Each row is a point. The points of each table are mixes of a few directions, plus a little noise. Count the directions of each table, and those that both share. Where both have some left over, give the other angles between the two spaces (their principal angles), to ten degrees, smallest first.

First (4 x 2):
[[ 0.0 -3.3]
 [-0.2  7.1]
 [ 0.1  1.0]
 [ 0.1 -4.8]]
Second (6 x 2):
[[ 4.4  0.2]
 [-2.7 -0.1]
 [ 7.7  0.2]
 [-6.3  0.0]
 [-0.6  0.0]
 [-2.1  0.0]]
Directions: first 1, second 1, shared 0; angles 90

First (9 x 6):
[[-4.2  2.6  1.0  0.2 -1.0 -2.1]
 [-3.2  1.3  3.7 -1.1  2.5 -3.7]
 [ 0.7  6.6  0.8  4.6  5.9 -2.0]
 [ 8.3 -7.4 -2.5 -1.6  0.8  4.7]
 [ 2.2 -2.9 -0.8 -1.1 -0.8  1.6]
 [-2.7 -0.5 -0.8 -1.2 -4.0  0.5]
 [-1.0 -3.2 -4.3 -1.5 -8.1  3.8]
 [-1.2  5.4  2.5  2.7  5.4 -3.4]
 [ 1.0 -1.6 -0.3 -0.7 -0.3  0.7]]
Second (8 x 6):
[[ -6.2   2.4   3.1  -1.4  -0.9  -3.7]
 [ -2.0   0.6   1.2  -0.7   0.1  -1.3]
 [  3.3  -1.6  -0.4   0.2   2.1   0.9]
 [  6.3  -2.2  -3.7   1.7   0.2   4.2]
 [  7.1  -2.4  -5.5   2.5  -1.6   5.7]
 [  1.7  -1.1   1.6  -0.6   3.3  -0.8]
 [-11.0   4.5   2.6  -1.6  -4.7  -4.9]
 [  0.9  -0.5   0.6  -0.3   1.7  -0.2]]
Directions: first 3, second 2, shared 2

First (8 x 11):
[[  0.3  -0.3  -3.2  -0.8  -3.8  -2.5   0.0  -0.9  -0.4   1.5   0.0]
 [  1.3  -1.6 -12.2  -2.9 -15.1  -9.8  -0.5  -3.6  -1.5   6.6   0.6]
 [ -0.2   0.2   1.3   0.3   1.6   0.9   0.1   0.3   0.1  -0.7   0.0]
 [ -0.5   0.8   6.0   1.3   7.1   4.9   0.2   1.7   0.8  -3.1  -0.2]
 [  0.4  -0.5  -3.2  -0.6  -3.8  -2.4  -0.1  -0.9  -0.3   1.6   0.0]
 [ -0.3   0.3   2.2   0.5   2.7   1.9   0.1   0.7   0.2  -1.1  -0.1]
 [ -0.3   0.3   2.2   0.4   2.6   1.7   0.1   0.5   0.4  -1.0  -0.1]
 [ -1.0   1.1   6.9   1.6   8.4   5.5   0.3   2.1   0.8  -3.7  -0.3]]
Second (9 x 11):
[[ 0.2 -2.7  0.8 -4.0  0.1  4.1 -1.7  6.2  6.5  1.7 -2.1]
 [-2.3  0.5  1.9  3.3  1.7  0.9  0.2  4.9  1.9  2.9  1.8]
 [ 2.5 -1.1  1.8  0.2  5.1 -1.3  2.5 -1.7 -1.5 -1.6  3.0]
 [ 1.3 -0.2  0.7  1.6 -1.3  0.7 -0.2  1.8  1.1  2.1  0.8]
 [-1.1 -1.5  0.5  1.9  3.0 -0.7  0.6 -1.7 -2.5  0.2  1.6]
 [ 4.6 -0.8  2.4  5.1 -0.3 -3.6  5.5 -0.8 -4.8 -3.9  3.3]
 [-3.9 -0.9 -4.7 -3.7 -5.2 -1.3 -0.8 -4.9 -4.8 -6.9 -6.3]
 [ 1.6 -2.6  0.5 -0.2 -1.3  4.8 -4.4  3.7  5.9  8.7  0.3]
 [-3.0  9.5 -4.0 -4.2 -1.7 -3.7 -1.8 -7.4 -1.7 -3.3 -2.2]]
Directions: first 1, second 6, shared 0; angles 40

First (11 x 18):
[[ 1.9 -2.9  0.8 -0.8  5.8 -1.1  3.0 -1.5  3.8  4.8 -5.0 -4.8  4.6  0.6
   3.1  5.9  2.3  2.9]
 [-0.6  3.2  3.1  3.6 -2.7 -0.9 -7.9  0.9 -0.1 -3.6 -1.7  1.7 -6.2 -5.0
   0.0  0.2 -4.3 -6.4]
 [ 2.3 -4.4  0.0 -1.9  7.7 -1.0  6.1 -2.1  4.1  6.9 -4.9 -6.2  7.4  2.4
   3.6  6.7  3.9  5.3]
 [-1.8  2.3 -1.6 -0.3 -5.3  1.3 -1.0  1.4 -3.8 -4.2  6.0  4.6 -3.2  0.9
  -3.4 -6.2 -1.1 -1.1]
 [-2.0  5.0  1.4  3.1 -7.0  0.3 -8.2  2.0 -3.2 -6.7  2.8  5.1 -8.1 -3.9
  -2.8 -4.9 -5.0 -7.1]
 [-0.4 -0.5 -2.0 -1.3 -0.8  0.6  2.7  0.3 -1.3 -0.4  2.8  1.2  0.9  2.2
  -1.5 -2.2  1.0  2.0]
 [-0.9  0.6 -1.1 -0.6 -2.6  0.6  0.4  0.6 -2.0 -1.6  3.0  2.1 -1.1  0.8
  -1.8 -3.2 -0.3  0.2]
 [-1.6  2.0 -1.1 -0.1 -4.4  1.0 -1.3  1.2 -3.1 -3.4  4.4  3.5 -2.8  0.3
  -2.8 -5.1 -1.1 -1.5]
 [ 2.2 -2.8  1.2 -0.2  6.3 -1.2  2.7 -1.8  3.9  4.9 -5.7 -5.1  4.6  0.3
   3.8  6.7  2.0  2.6]
 [ 0.3 -2.2 -2.0 -2.1  1.6  0.6  5.3 -0.5 -0.1  2.2  1.5 -1.2  3.9  3.4
  -0.3 -0.2  2.8  4.4]
 [ 0.5 -0.3  1.4  1.0  1.6 -0.7 -1.6 -0.5  1.4  0.7 -2.8 -1.5 -0.2 -1.5
   1.4  2.7 -0.6 -1.0]]
Second (8 x 18):
[[-1.4 -4.0 -3.0 -3.5  0.1  5.3  8.6 -4.0  1.8 -2.2  1.8  1.4  6.9 -1.3
  -0.4  1.5  4.1  2.7]
 [-1.6  1.1 -0.3  2.6 -5.7  0.5 -2.3 -2.2 -1.8 -0.6 -2.2 -1.3 -5.8 -1.8
  -2.2  0.2  0.4  0.3]
 [ 1.8  3.2  2.0 -0.3  2.3 -4.2 -6.5  5.4 -1.2 -1.5  4.2  5.0 -0.3  3.9
   1.6 -5.3 -3.8 -4.4]
 [-3.3 -1.4 -3.0 -0.4  3.2  3.9  7.9 -2.5  2.2 -4.7  0.0 -0.6  3.4 -4.5
  -1.2  4.2  3.2  0.7]
 [ 1.0  0.9 -0.3  0.1  7.4 -3.1  3.4  4.7  0.0  4.8  0.3 -5.2  0.8  2.1
   0.1  1.3 -1.2  2.8]
 [ 2.4  2.5  1.9  0.7 -2.0 -4.0 -6.0  4.3 -3.2  4.3  1.7 -0.3 -4.5  4.3
  -0.4 -4.9 -3.8 -0.1]
 [-0.4 -0.1  1.4  3.5 -7.8 -1.9 -8.6 -6.6 -0.3 -1.1 -6.9  1.5 -4.9  1.6
   1.4  1.4  3.5 -0.8]
 [ 1.5 -2.2  1.2 -2.7  2.5  3.5  3.5  0.8  2.5  1.0  1.2 -0.4  4.6 -4.2
   1.2  1.5 -2.5 -1.4]]
Directions: first 2, second 6, shared 2

First (9 x 32):
[[  0.8  -1.5   1.5  -1.1   1.2   0.0   0.2   1.9   0.0   0.4  -0.3   2.9
    2.2  -1.0  -2.6   0.4  -0.3   1.0  -2.4  -1.1   2.5  -0.1   0.3  -0.2
   -0.2   2.1  -0.5   3.2  -0.9   2.3  -1.3  -0.8]
 [  1.1  -3.4   2.2   1.6   4.1  -2.9  -2.5   0.7  -1.7   6.5   3.4   8.6
   -0.7  -3.9  -4.6  -3.3  -0.3   2.1  -2.6  -3.4   0.3  -1.1   0.6   1.2
    1.6  -3.1  -1.5  11.8  -2.7   2.7  -1.1   0.7]
 [ -2.0  -1.7  -1.8  -5.7   7.5  -2.0  -1.4   0.6  -3.2  -2.9   2.8   2.1
    0.9   7.3  -2.8   3.9   0.7  -5.8   3.3   1.6  -1.9   5.7   1.9   0.2
    4.0   4.7  -2.2   5.4   1.5   1.2   2.4  -1.4]
 [ -0.7  -1.3  -0.3  -2.2   3.6  -1.5  -1.0   0.4  -1.9   0.0   2.1   2.4
    1.0   2.8  -2.5   0.7   0.5  -2.2   0.7   0.6  -1.3   1.7   0.9   0.0
    1.5   1.5  -1.5   3.9   0.3   1.3   1.5  -1.0]
 [  3.0  -0.4   3.7   5.5  -5.3   1.2   0.9   1.2   3.1   5.2  -2.3   2.3
   -0.4  -9.8   0.1  -4.2  -1.4   7.6  -5.9  -4.1   5.1  -5.4  -1.5   0.3
   -3.4  -4.0   1.8   1.1  -3.2   1.2  -4.5   2.0]
 [  0.0   1.0  -0.1  -1.5  -1.2   1.8   1.8   1.1   1.2  -3.4  -2.4  -2.8
    0.7   0.9   1.5   2.5  -0.7  -0.1  -0.1   0.3   2.6   1.4  -0.2  -0.4
   -0.5   3.1   1.1  -3.6   0.4  -0.2  -1.3  -0.1]
 [ -2.0   4.2  -4.2   5.2  -4.5  -1.5  -1.8  -6.6  -1.2   1.8   2.7  -6.4
   -4.9   2.3   5.8  -4.6   2.6  -2.5   6.1   4.4 -11.4  -2.9  -0.9   0.0
   -0.9  -9.5  -0.2  -9.2   3.0  -6.5   5.8   0.2]
 [ -0.4  -0.4  -0.3  -3.6   2.9   1.3   1.5   1.1   1.0  -4.2  -2.5  -1.1
   -2.7   1.6   1.6   5.1  -3.0  -0.3   1.6  -2.5   6.5   6.2   0.8   1.5
    3.2   5.3   2.5   2.9  -0.9   0.1  -4.2   2.0]
 [  0.4   4.0  -0.4   2.0  -8.3   3.1   2.5  -0.3   2.4  -3.3  -3.4  -7.7
    3.9   0.1   3.5  -0.7   2.0   0.1  -0.9   4.5  -2.3  -5.1  -1.6  -3.0
   -5.4  -0.4   0.5 -14.9   2.7  -2.1   2.5  -2.0]]
Second (10 x 32):
[[  0.2   4.3   3.3  -1.1  -7.6   6.1   5.7   2.6   2.2  -2.1  -1.9  -1.4
   10.0   0.9  -3.1   0.8   1.6   2.3  -5.0   4.2   2.6  -4.1  -3.5  -4.9
   -5.5  10.2  -2.9 -11.2  -1.9   1.6   1.9  -4.2]
 [  5.4  -0.7  -0.3  -0.6  -2.1  -4.3  -6.1  -1.2   1.8  -0.6  -4.8   0.3
   -1.0   0.1   0.2   0.0  -1.2   2.5  -2.5  -1.3   1.7  -4.4   3.3   3.2
   -2.4  -3.5   2.1  -1.3   4.3   4.1  -3.8  -0.4]
 [ -2.5   0.7  -1.2  -0.6   1.4   0.8   1.4  -0.5  -1.5  -0.8   2.5  -1.1
    0.4   2.6   0.2   0.4   1.2  -2.9   2.6   2.0  -3.3   2.1  -0.7  -1.2
    1.2   0.9  -1.3  -0.9  -0.1  -2.0   3.2  -0.5]
 [  5.6   1.7  -0.9  -0.8  -3.0  -5.2  -8.0  -4.4   0.7   1.2  -2.7   2.0
   -0.3   4.0  -1.4  -1.2  -0.3   2.1  -1.3   1.1  -2.1  -5.8   3.3   3.5
   -2.7  -2.7  -0.4  -2.9   4.5   4.3  -1.4  -2.1]
 [ -6.7  -4.1  -3.6  -1.2   8.4   0.8   4.0   2.9  -2.6  -4.9   2.7  -5.9
   -3.9   0.0   4.8   3.0   1.1  -8.0   6.5  -0.3  -2.8   9.1   0.2  -1.4
    5.6  -3.4   2.3   4.3   0.9  -6.0   3.0   3.1]
 [  1.0   1.3   1.1   1.1  -1.5   0.1  -0.6  -1.4   0.0   3.0   1.0   3.0
    0.2  -0.4  -1.7  -1.6  -0.4   2.4  -1.1  -0.3   0.2  -1.7  -0.7   0.4
   -0.6   0.8  -1.2   0.9  -1.8   0.9  -0.4  -0.3]
 [ -4.2  -4.0   0.7   1.5   4.8   3.2   5.9   4.7  -0.1  -0.7   1.1  -1.6
   -3.0  -6.7   2.7   1.2  -1.1  -1.0   1.0  -4.0   4.2   6.2  -1.7  -1.4
    3.6  -1.3   2.8   7.1  -3.8  -3.7  -1.8   4.1]
 [ -4.7  -0.6   0.3   0.8   2.7   3.6   5.6   2.0  -1.3   0.2   3.7  -0.6
   -0.2  -1.6   0.6   0.2   0.6  -2.1   2.1  -0.1  -0.2   4.7  -2.6  -2.5
    2.7   1.9  -0.7   2.8  -3.9  -3.7   2.2   1.3]
 [  7.4   0.0  -2.3  -0.9  -1.2  -8.9 -12.1  -5.6   0.6   1.1  -4.1   2.0
   -3.9   4.2  -0.2  -1.1  -1.1   1.8  -0.5  -0.4  -2.6  -6.0   5.8   6.2
   -1.9  -7.3   1.5  -0.3   7.2   5.2  -3.2  -1.0]
 [ -1.5   1.6   2.9   1.9  -1.8   3.9   4.3   0.8   0.2   3.7   2.6   3.3
    1.7  -3.1  -2.2  -1.7  -0.3   3.0  -1.8  -0.7   2.3   0.1  -3.3  -1.9
   -0.1   4.1  -1.9   1.6  -5.6  -0.7   0.2   0.2]]
Directions: first 4, second 4, shared 2; angles 50, 80

First (8 x 32):
[[ -2.0  -1.7   2.4   3.6  -1.2   1.8  -0.3  -2.9  -1.4   3.0   0.9   0.0
   -0.7   0.1   0.2  -2.4   0.6  -2.4  -1.2   0.8   4.2   1.4  -3.1   0.3
   -3.2   2.9  -2.1   3.1   1.1  -2.8  -1.3   1.9]
 [ -8.8   1.1  -9.0   4.0  -2.4   0.3  -6.7  -0.7  -5.8   5.6  -0.1   2.2
   -1.1   6.3  -2.6  -0.5   0.1   7.9  -1.2  -5.5  -4.0   3.9  -2.7   0.6
    4.8  -0.2   0.8   6.9  -1.2  -2.7  -1.3  -5.8]
 [ 10.0  -1.9   2.4  -5.7   5.4  -5.1   7.8   6.6   4.4  -0.7  -1.4  -2.3
   -2.4  -1.3  -2.4   5.2  -4.6   1.0   1.8  -0.6  -4.6 -10.1   7.1  -6.8
    4.3  -5.6   3.7 -14.0  -1.4   4.1   0.8  -2.2]
 [ -6.0   3.2  -1.5   4.3  -1.3  -0.8  -8.0  -1.8  -0.6   0.6  -1.8   1.3
   -0.8   2.5  -1.0  -1.6   0.5   3.6   1.1  -5.1  -4.3   3.0   1.6   0.5
    1.2   0.1  -2.2   1.4   2.6  -1.1   0.5  -4.2]
 [  1.3   5.3  -4.2  -4.8  -5.0  -0.8  -6.1   0.3   3.5   1.7   0.6   2.5
    6.0   3.1   1.2  -1.9  -0.3  -0.5  -3.3   3.5   0.6  -1.8  -1.7   1.1
    0.7   3.5   1.2   5.5  -2.5  -0.8  -0.2   0.3]
 [  1.3  -0.1  -0.7  -2.0   0.0   0.4   1.6   0.7   0.2  -1.3   0.5   0.0
    1.0  -0.7   0.8   0.6   0.4  -0.6  -0.3   1.7   0.7   0.0  -0.6   0.8
    0.0  -0.1   0.9   0.6  -1.1   0.8   0.2   1.2]
 [  1.4  -3.0   3.5  -0.1   3.4   1.5   6.4   0.0  -1.1  -6.2   0.1  -1.9
   -1.9  -5.1   1.5   1.8   1.9  -2.3   2.8   1.0   1.0   2.7   1.0   2.0
   -1.8  -2.6  -0.3  -3.0   0.9   2.7   1.4   2.8]
 [  2.9  -3.0   7.0   0.7   0.9   2.4   5.4  -2.2   0.9  -2.5   1.1  -1.7
   -0.2  -4.8   2.3  -1.3   1.5  -6.8   0.2   4.3   6.4   0.8  -1.7   1.4
   -5.9   1.9  -2.1  -0.6   1.5  -0.2   0.0   5.9]]
Second (11 x 32):
[[  0.5   3.1   1.6  -2.1   4.7  -0.8   3.7   2.6  -2.4  -3.4  -2.5   1.5
   -1.6  -0.9   0.9   1.4   1.8   2.9  -1.9  -2.5  -0.7   1.0   3.8  -1.0
    0.0  -1.4   1.3  -6.9   0.0   3.1   0.0  -0.3]
 [  0.0   4.0   1.5  -4.2   7.4  -1.2   4.6   3.9  -3.1  -5.1  -3.7   1.2
   -1.3  -1.3   2.1   1.9   2.7   3.1  -2.5  -2.1  -0.8   2.5   4.5   0.3
    0.1  -1.3   3.1  -8.4  -0.8   5.1  -0.3   1.9]
 [  0.0  -4.4  -2.2   5.4 -10.3   1.0  -4.7  -4.4   2.6   7.3   4.3  -1.3
    1.7   3.6  -3.9  -2.1  -4.1  -2.2   3.5   2.2   1.1  -6.3  -6.4  -1.6
    1.2   2.0  -3.9   9.6   0.6  -7.0   0.6  -3.8]
 [ -1.4   0.8  -0.7  -4.4   5.5  -0.4   0.4   2.1  -0.2  -3.4  -1.9  -1.4
    1.3  -1.6   3.2   0.6   2.0  -1.3  -1.1   2.1   0.1   4.9   0.8   4.1
   -0.4   0.5   3.9  -1.0  -1.8   4.2  -1.0   6.2]
 [ -0.6  -4.2  -2.7   3.6  -8.4   0.8  -4.7  -3.6   2.5   6.1   3.6  -2.1
    2.4   3.2  -2.7  -1.9  -3.4  -2.8   3.2   3.3   1.2  -4.6  -6.4   0.1
    1.3   2.4  -2.2   9.5  -0.3  -5.4   0.2  -1.2]
 [ -0.1   2.6   1.3  -3.6   6.8  -0.6   2.7   2.7  -1.4  -4.8  -2.7   0.7
   -1.0  -2.7   2.8   1.3   2.7   1.0  -2.3  -1.2  -0.7   4.7   4.1   1.4
   -1.0  -1.3   2.5  -5.8  -0.3   4.6  -0.4   2.9]
 [ -1.0  -3.5  -3.1   2.6  -7.7   0.4  -3.8  -2.7   1.6   5.9   2.9  -2.4
    2.9   4.3  -2.8  -1.6  -3.4  -1.9   3.2   3.6   1.3  -5.8  -6.8   0.3
    2.1   2.9  -1.1   8.7  -1.2  -4.7   0.1  -0.6]
 [  2.9  -2.7   4.2   6.5  -1.9   2.9  -4.0  -4.9   5.4  -0.6   3.8   3.1
   -4.4  -8.1   1.2  -1.6   1.1  -4.6  -1.1  -3.8  -1.3   8.5   5.1  -2.1
   -6.5  -4.2  -7.3   2.1   6.1  -3.0   1.0  -4.8]
 [  1.4   3.0   2.7  -0.4   3.9  -0.4   3.6   1.7  -1.8  -3.2  -1.8   2.6
   -2.9  -2.1   0.6   1.3   1.8   2.9  -2.1  -4.0  -1.1   1.5   5.1  -2.4
   -1.0  -2.4  -0.5  -7.3   1.4   2.1   0.4  -2.5]
 [ -0.4  -0.6  -1.9   1.3  -5.2  -0.6   0.0  -0.4  -1.3   4.2   0.8  -0.9
    1.5   5.2  -3.3  -0.3  -2.7   1.9   2.1   1.1   0.8  -7.9  -4.3  -1.8
    3.2   2.0  -0.3   2.5  -1.3  -3.1   0.3  -2.5]
 [ -1.4   2.0  -0.8  -4.7   5.2  -1.1   2.2   3.1  -2.0  -3.0  -2.7  -1.1
    1.3   0.4   2.0   1.1   1.5   1.0  -1.0   1.4   0.1   1.5   0.5   2.7
    1.1   0.8   4.4  -3.1  -2.4   4.1  -0.8   4.8]]
Directions: first 5, second 3, shared 0; angles 40, 40, 50
